Each row is a point. A path goes straight from each point to the next, and from the last back to the first. The post is the endless flat space through its rows: a point in 2 columns, a line in 3, a plane in 4, and so on, so that a path can go around it. How many times does the path go around the post? Going back the other way cancels.

Post (2 x 3):
[[-21  11  -5]
 [ 39 -16   6]]
Path, 21 rows:
[[ 20  15 -31]
 [ 60 -20 -22]
 [-27 -24 -22]
 [ -9  -7   8]
 [  5  12  27]
 [ 36  24  12]
 [ 60 -15 -34]
 [ 28 -46 -39]
 [-20 -23  38]
 [ -7  19  21]
 [ 57  21  11]
 [ 47  -1 -51]
 [ 23 -17 -13]
 [ 19 -25  10]
 [ 14 -19  55]
 [ 45   9  16]
 [ 15  14 -34]
 [ 11 -28 -30]
 [-10 -27   0]
 [-34   1  47]
 [ 30   1  10]]
Times around: 4

Post:
[[-19 -10 -18   6  -8  17  19 -14  15]
 [ 30  15  13 -20  14  -4 -26 -19 -25]
 [-50  19 -39   1 -10   4  23  -9 -10]
 [-41  -9 -21   1 -28  14  16   6 -24]
 [ 11  15  17  -1 -11 -27  10   7  39]
 [ 42  13  20  35 -14 -12 -33 -18  14]
 [ 19  -4  -4  -2  33 -16 -22   6 -32]
 [ -8  20  25  16  -1   4 -27   8  16]]
Path:
[[ -1   2 -13  28 -27  -9   2 -57   3]
 [-31  18  10  17 -26   8 -60  -3  -9]
 [-13 -21 -19 -11 -12   4  26   9  12]
 [ 35  34 -13   9 -19  15  10 -17  13]
 [  6  19  -1   2 -14  -2  35 -18 -13]
 [ 19 -11   7  17 -18  -5   8 -10 -31]
 [ 10  26  15  10  -7   1  -3 -15   5]
 [-33   8 -13   1 -12 -22  18   4  -8]
 [  0  25  27 -30 -22   9 -18 -47  33]
 [ 23  -8  -6  -7   6 -14 -20  17  -1]
 [  1  26   1 -12 -27   2  15   4  20]
 [  6  50 -13  -1 -25  22  23 -42 -34]
 [-28  22  27 -11  23  11  -6  -4 -13]
 [-43 -36 -15  10 -13   8 -25   6 -45]
 [ 35  -2 -16 -21 -46  -5  20 -44  15]
 [-10  17 -13  19   5  16 -41  39  -9]
 [-18  22 -15  -8 -29   6  24  -4 -16]
 [  0  -4 -25  17 -31  23  -4 -21 -11]
 [ 25  -3  -8 -13 -20 -28   9 -16  16]
 [-25  21   9   8  -7 -33 -30 -20 -14]]
Times around: 2

Post (13 x 14):
[[ 13   8 -12 -15  -7   0   1   1   7  17  10  17  19 -11]
 [-11  -9   9  -3  14 -38 -14 -12  -8 -16  15  -3  -4  -6]
 [-26  -7   4 -11  12  10 -10   0   1  -2   1  -9 -18 -21]
 [-33  -3  14  -3  15   4   7 -12  -7 -10  -4 -20   9   5]
 [-22  -9 -14   1  21   5   2   8   0  -2  -2  17   6   4]
 [ 27  -9 -20  -5 -20  14  -6  -6  -9  14   9   4  15  -3]
 [-46  10  15  -1   7 -34 -25  -1 -35 -13  10   0  -9  12]
 [-18   9  -9   3  16  -2   6   3 -22 -20   6  14   4  -3]
 [  4   7   0 -19  22   1  -2   4 -20   0   4  -4 -19   9]
 [ 33  -5   0   0 -14  15  -5  20  18   9  10  -9  20 -15]
 [ 27  -4 -26 -14 -28   5   1   1   8  -1  -7   7   8   0]
 [ 28  -3 -11   8 -15   7   0   1   8  24  -5   2   8 -16]
 [ 26  -6   0 -18 -11   5  -3  -1   0   3  -9  13  25 -11]]
Path (23 x 14):
[[-30  24  28 -15   9  -3 -39  33 -16  13  33  13 -14 -11]
 [ 48  -4   4 -27   2   1 -14  14   9  -3   4 -11  -8  -7]
 [  6   3 -14   6 -18   0 -19   4 -21  -1  20   3  18  -2]
 [ 60  -5  -7 -19  -4   4  -1   5   9 -32   0  -3 -11 -11]
 [ 19   1   2  -3 -12 -22  -9   2  14  -1  20  28  28  -9]
 [ 14   5  -9 -28 -12   9 -31  15 -11   1  10 -10 -29  -3]
 [ 16  15   5 -20  -8 -14 -13   9 -10   3  -1 -15  -5  -1]
 [  7 -28  -8  -6   2  -1   7 -11 -15  -8 -13  -6  23   9]
 [-39   5  18  50   6  24   3  33   9  24  10  -4   1 -42]
 [-27  -6  -2  -2 -16  -3  -7 -21 -23  -4 -12  24  -7   1]
 [-14  -3 -35   4  -3  14  12  14   5   6  -4 -14 -51  -7]
 [-14   1  11  15  -6   4   8   6   5   3  15 -41  24 -21]
 [ 10  35   8 -18  30   1 -13  29  -9   4  24   1  -2  -5]
 [ 28   6  16 -23   1 -12 -19 -17  -6  25  11  -6   6   9]
 [  7  -4 -15  -5   4   8  -9  -7   4  14  -4   9 -10   0]
 [-29  20  -4  -8  -5 -27  -7 -22 -47 -13  -5 -15 -15  32]
 [  5  -7 -23 -12  -4   3  12 -16 -13  21  -4 -19   4  11]
 [ 19  14 -24  -1 -27   3  10  19  -4  -4  12  17  21   8]
 [ -9 -18 -19  -3  -5  35  -6 -12  -9  35 -10  -1 -24  13]
 [-18  10 -13  15  -4  14   3   4   3  -6   9   4  35  14]
 [ 25  -8  13  -4  13  13  -2   3  17  15   3 -49 -23 -21]
 [-16  -8  12 -12  20  11   6   1  -9  16   4  -8  10 -14]
 [-17   0   8  -4   7  -6  -4   9 -32 -32  17  -1  -4  20]]
Times around: 2

Post, 17 rows:
[[-27  -6  -7   8  -1 -11  -8   8 -10   2   7  10  39  30 -33  -2  15  19]
 [  3  12   3  -2   6   6   8  -3   3   6  22   2  -8 -14   6  22 -10  -7]
 [ 14  -2  -3 -32  -6 -14 -21  -1 -19 -15  16  15 -27   4   9  -3 -20  -6]
 [-10 -30  -1 -21  -9 -13   2   6 -28  17  20 -17  15  13 -46  13 -30  -9]
 [-13   1 -18  25   5 -13  10  21  -7 -19  -9 -13  39  17   3  -5   4   7]
 [  8   7   0 -32  -7 -10  -6   3  -7 -18  -9  10 -37 -14 -10   0   8 -17]
 [ -2   4   3  21  10  13  -8  -3  -4   4   1   9  10  12   8  13   4 -25]
 [  7 -20 -10 -25  11 -55  -7  22 -18  -5  -9  11 -25  -3  -5   1  -8   3]
 [ 25 -25  37 -38 -25  -9 -12  12 -20  11  41 -20   0  -1 -23  -1 -11  -9]
 [-34   5   2  23  21   5 -14  -4  -4  -4   0  -3  19  -9  -7 -17   0  -2]
 [  7  17  14 -13  -8  -2   6 -10  25  14  -2  -4 -37   8   7  -5 -12 -19]
 [ -7  -1   6  26   5 -10 -14   2 -30 -11   4  -4  27  25 -39   5  -5  19]
 [ -2  -1  -7  19  37  23   5  -5  -2   3  -1   2  26  17 -14  -8  11  20]
 [  9  -7  14  -9  -3  11   2 -34   5 -12  19  -7 -45  11   5   9   6 -12]
 [-13  -8  -7  20  13   8  -9  11  17 -23   0  -6   5  18  -7  19  -8   3]
 [-11  -6  -8  12  -3   4 -18 -19   7  -4 -22 -22  40   8  -6  18   5  11]
 [  9  -7  21 -49   6 -42  -5  14 -27 -12  10  -7  20  13 -26  13  -2  -5]]
Path, 29 rows:
[[  8  13   6  -7   5 -35  -7  -2 -29  14 -14  14  -4  29  -5  -6   7  22]
 [-14 -15  -3   5  14  20  29  13 -28  17  48  26 -41   5 -14 -41 -19  -3]
 [  6 -60   6  12  12  20 -27   1 -22  11  26  -1 -11  20 -42  25 -47  -2]
 [-10   4  14 -32  -8   5  -1  27   5   0  19  -7  45   1 -26   6 -24  -9]
 [-25  -1  14 -26 -36 -27  -6  20 -23 -27 -19 -15  11  -7 -30 -10 -19  -9]
 [  8   4  20  -6 -18 -40   7   8  10   6 -16   3  -2  -2  31  -7   3  -6]
 [-10 -13 -16 -20  32   6  -2  -3  -5   3  24  24 -14 -23 -21   0  -4  20]
 [ 12 -13 -10  -5   1 -25  -3  16  25  10   3  14 -14  31  -3   2  10  -9]
 [ -2 -19 -18   7  -5  -6 -14 -44   0   0  29   8  -3  -6 -15  43  -5  16]
 [ -9  -2  18  14 -11   4 -38 -17  12  -3  -2 -10  -1  16 -18 -13  10  -6]
 [-12   9  -6 -28   1  -8 -20  -6 -16  -9  -6   6  34  21 -42   1  24   6]
 [-10  17  11 -17   3 -19  -9   9 -19 -31  24  -9  18   8  -2  15  -4  -3]
 [ -2   4  21 -21 -13 -36 -23   0 -19 -27   1  10 -37  15  -4 -10  12  18]
 [  6 -18  21 -17  13 -12   5 -11 -39  -9  -2  16 -23  23  -7   5  -4 -19]
 [  9   6  14   2  22   6   8  28 -19  -4  31  25  14  30   3  40 -18   0]
 [-25 -13 -31  -6  14 -37  23  43  -1   6 -17   4 -23   3 -15  11 -36   6]
 [ -1 -11  12  -3 -16  -5  29  12 -26 -12  27   4  23  21   8 -19  19 -13]
 [ 16  -5  20  -6  11 -27  -4   1  -9 -21  -3   7   2  19  -6   1  11 -13]
 [ 22  -9 -12  25  -3 -37  20  10  13 -19 -18 -13 -36  19  -5  46   8 -24]
 [ -4 -34 -19   1 -10  -4  14  -2  -8  30  12 -23  -2   7 -14  25 -23 -15]
 [-35   4  12   2  -5 -36  -1   8  -4 -10  -5 -26   3   6   3 -14   6 -15]
 [-31   8  23  16  -5  -7 -11   1  -8  17  -9  -9   7 -27   2 -31 -19   2]
 [ 29  -7  28  -1   8  31 -17 -31  -5 -14  20   8  -8   1  -1  -1   0   8]
 [ -5  18   1 -17  18  -1  10 -21  -5 -11   9  13  25  35 -17 -12  26  -5]
 [-18 -14 -19  -2 -21 -14 -23  -3  -9 -10   2  -9  17  12 -39  21  13 -10]
 [ 21   1  13 -19 -15 -25 -26 -14  -1   6  -5 -14  19  -9 -14  38 -15   6]
 [-41  -3   1   9 -10  11  10 -11   3   5  17 -10  -7  -4 -38 -23  -6 -11]
 [-19  13 -16  -5 -26  -4  -9 -10   3  15  -6  10  -2  30 -16 -22 -14 -28]
 [ -2 -11 -28 -19  -9 -27   0  18 -24  -9   3 -13  -7   9 -31   7  -8  15]]
Times around: 3
